Rows are points. The points of each table are mixes of a few directions, plus a little noise. How many directions does each table use, and how many do they share? Where both have some left over, give the other angles between the two spaces (their principal angles), to ten degrees, smallest first.

First:
[[ 1.0  1.0  1.2]
 [ 0.0  0.0  0.0]
 [ 3.7  3.8  4.7]
 [-5.0 -5.3 -6.6]
 [-0.3 -0.3 -0.4]
 [ 0.8  0.8  1.0]]
Second, 5 rows:
[[ 0.6 -3.3  0.1]
 [-2.9  7.1 -2.1]
 [ 0.4 -3.8 -0.3]
 [ 1.9 -3.8  1.4]
 [ 0.1  4.0  0.8]]
Directions: first 1, second 2, shared 1

First:
[[-1.7 -0.8 -2.2 -3.8  2.3  2.0  2.4  1.6]
 [ 0.1  0.0  0.1  0.2 -0.1 -0.1  0.0 -0.1]
 [-1.1 -0.5 -1.6 -2.8  1.7  1.4  1.7  1.1]
 [ 3.7  1.9  4.9  8.5 -5.0 -4.4 -5.2 -3.5]
 [-2.5 -1.2 -3.3 -5.8  3.4  3.0  3.6  2.4]
 [-1.1 -0.6 -1.4 -2.5  1.5  1.3  1.5  1.0]
 [ 2.7  1.4  3.6  6.2 -3.7 -3.3 -3.8 -2.6]]
Second, 10 rows:
[[ 1.2  2.3  1.7  0.5  0.0 -6.1  0.7 -4.2]
 [-1.8 -3.7 -4.7  3.2 -2.6  0.6  0.4 -0.5]
 [ 2.2 -0.1  3.1  0.4 -0.3 -3.3 -0.7 -0.2]
 [ 0.5  1.4  4.0 -2.8 -2.7 -0.7 -0.3 -0.6]
 [-3.3 -4.8 -7.6 -2.4  2.0 -0.2  4.7  0.6]
 [ 2.7  3.3  0.9  4.9  5.1 -0.3 -2.5  0.2]
 [-2.6  1.2 -2.1 -2.6  0.8  5.7  0.7  1.3]
 [-3.3 -4.0 -4.6 -2.5 -0.4  6.8  1.4  4.1]
 [ 1.6  4.3  3.4  2.8  0.1  1.3 -3.2 -0.9]
 [ 2.9  0.2  6.0 -1.4 -2.0 -3.8 -1.1  0.1]]
Directions: first 1, second 5, shared 1

First:
[[ 1.8  3.5  0.4 -2.1 -2.8 -2.0 -0.8  1.0 -4.1 -2.5 -2.3 -0.6]
 [ 1.7  1.1  0.6 -0.3 -0.1 -1.1  0.6  2.0 -3.1 -0.6 -0.2 -2.1]
 [ 2.5  1.1  0.0  0.4 -1.0 -1.7  0.4  1.1 -2.5 -1.7 -0.4 -1.5]
 [-6.8  4.5  1.6 -8.0 -3.1  4.4 -1.0  3.5 -1.2  4.8 -3.8  3.0]
 [-2.7 -1.0  0.8 -0.7  4.3 -1.8 -5.3 -8.8  2.4 -3.1  0.6  2.9]
 [ 3.1 -5.2 -2.9  7.0 -0.1  0.5  3.3 -0.7  6.0  0.0  2.9  0.1]
 [-2.0 -0.1 -1.5 -0.3 -3.3  2.4  0.7 -0.2  4.1  1.6 -1.2  3.4]
 [ 2.1  0.1  2.6 -0.1  4.5 -1.6  0.9  3.9 -6.6  0.3  2.0 -6.0]
 [ 0.2 -4.1 -1.5  4.1  1.6  1.1  1.4 -1.7  5.1  0.9  2.5  0.8]]
Second:
[[-1.3 -0.5  1.3 -0.2 -0.1 -0.9  0.4  0.4  0.3 -1.8  0.8 -1.2]
 [ 6.7  2.5 -6.7  1.5  0.2  4.8 -1.9 -2.1 -1.9  8.9 -4.4  5.9]
 [ 5.4  2.0 -5.7  1.2  0.2  3.9 -1.5 -1.7 -1.6  7.4 -3.6  4.8]
 [-3.9 -1.4  4.0 -0.9 -0.1 -2.8  1.2  1.2  1.2 -5.3  2.5 -3.5]
 [-4.3 -1.6  4.3 -1.0 -0.1 -3.0  1.2  1.3  1.2 -5.8  2.8 -3.8]
 [-2.6 -1.0  2.7 -0.5 -0.1 -1.9  0.7  0.7  0.8 -3.5  1.7 -2.3]
 [-0.3 -0.1  0.2  0.0  0.0 -0.2  0.1  0.1  0.2 -0.3  0.2 -0.2]
 [-3.9 -1.5  4.1 -0.9 -0.1 -2.9  1.2  1.2  1.2 -5.4  2.5 -3.5]
 [-1.5 -0.5  1.5 -0.4  0.0 -1.1  0.4  0.5  0.5 -2.1  0.9 -1.4]
 [ 5.8  2.1 -5.9  1.3  0.2  4.2 -1.7 -1.8 -1.7  7.9 -3.7  5.1]]
Directions: first 4, second 1, shared 0; angles 70

First, 8 rows:
[[-2.4 -0.1 -0.5  1.5  4.0 -1.2  2.7  3.8 -3.8 -1.2 -0.5 -3.3 -1.2  2.1
   2.7  6.2  3.3  1.8]
 [-1.6 -0.5  0.0  0.9  2.2 -0.9  2.1  1.8 -1.4 -0.1  0.3 -1.4 -0.4  1.7
   1.9  2.7  0.9  0.5]
 [ 5.8  2.9 -0.5 -3.1 -6.9  3.2 -8.5 -4.7  2.0 -1.3 -3.0  3.7  0.4 -7.1
  -6.9 -6.1 -0.2  0.0]
 [ 3.1  1.7 -0.4 -1.6 -3.4  1.8 -4.6 -2.2  0.6 -0.9 -1.8  1.7  0.0 -3.9
  -3.7 -2.7  0.3  0.3]
 [ 2.0  2.1 -0.9 -0.9 -1.1  1.3 -3.8  0.4 -2.6 -2.4 -2.9 -0.6 -1.0 -3.4
  -2.6  1.9  3.4  2.0]
 [-1.1 -1.8  0.9  0.3 -0.2 -0.8  2.6 -1.4  3.4  2.4  2.7  1.5  1.2  2.4
   1.5 -3.5 -3.9 -2.3]
 [-2.9 -3.6  1.7  1.2  1.1 -2.1  5.9 -1.4  5.1  4.1  5.0  1.7  1.8  5.3
   3.8 -4.3 -6.3 -3.7]
 [-2.9 -0.6 -0.3  1.7  4.3 -1.4  3.6  3.7 -3.3 -0.7  0.2 -3.3 -1.0  2.9
   3.3  5.9  2.6  1.4]]
Second:
[[-2.9 -2.6  0.9  1.4  2.5 -1.8  5.3  0.6  2.0  2.4  3.3 -0.1  0.9  4.6
   3.8 -0.6 -3.1 -1.9]
 [ 1.7  1.4 -0.6 -0.9 -1.3  1.0 -2.9 -0.3 -1.1 -1.4 -1.8  0.1 -0.6 -2.5
  -2.1  0.4  1.7  1.1]
 [ 2.8  2.4 -1.0 -1.4 -2.3  1.8 -5.1 -0.5 -1.9 -2.4 -3.2  0.0 -0.9 -4.4
  -3.7  0.5  3.1  1.8]
 [-0.3 -0.3  0.1  0.2  0.4 -0.1  0.7  0.1  0.2  0.2  0.3  0.0  0.2  0.5
   0.4 -0.1 -0.3 -0.2]
 [-4.5 -3.8  1.4  2.0  3.6 -2.7  7.8  0.8  3.0  3.6  4.9 -0.3  1.2  6.8
   5.7 -0.9 -4.7 -2.7]
 [ 3.1  2.5 -1.0 -1.4 -2.4  1.9 -5.2 -0.6 -2.1 -2.5 -3.3  0.2 -0.9 -4.6
  -3.7  0.6  3.1  1.9]
 [ 3.7  3.2 -1.2 -1.7 -3.0  2.3 -6.6 -0.7 -2.5 -3.0 -4.2  0.2 -1.0 -5.8
  -4.8  0.7  4.0  2.3]
 [-2.3 -1.8  0.7  1.1  1.7 -1.4  3.9  0.5  1.5  1.8  2.5 -0.2  0.6  3.4
   2.8 -0.4 -2.3 -1.4]
 [-6.2 -5.4  2.0  2.9  5.0 -4.0 10.8  1.2  4.1  5.0  6.8 -0.3  1.8  9.6
   7.9 -1.2 -6.5 -3.9]
 [ 2.6  2.2 -0.8 -1.2 -2.0  1.5 -4.3 -0.5 -1.6 -2.0 -2.7  0.1 -0.7 -3.7
  -3.1  0.4  2.6  1.5]
 [ 2.5  2.0 -0.8 -1.2 -1.9  1.5 -4.4 -0.5 -1.7 -1.9 -2.6  0.0 -0.7 -3.8
  -3.2  0.4  2.6  1.5]]
Directions: first 2, second 1, shared 1
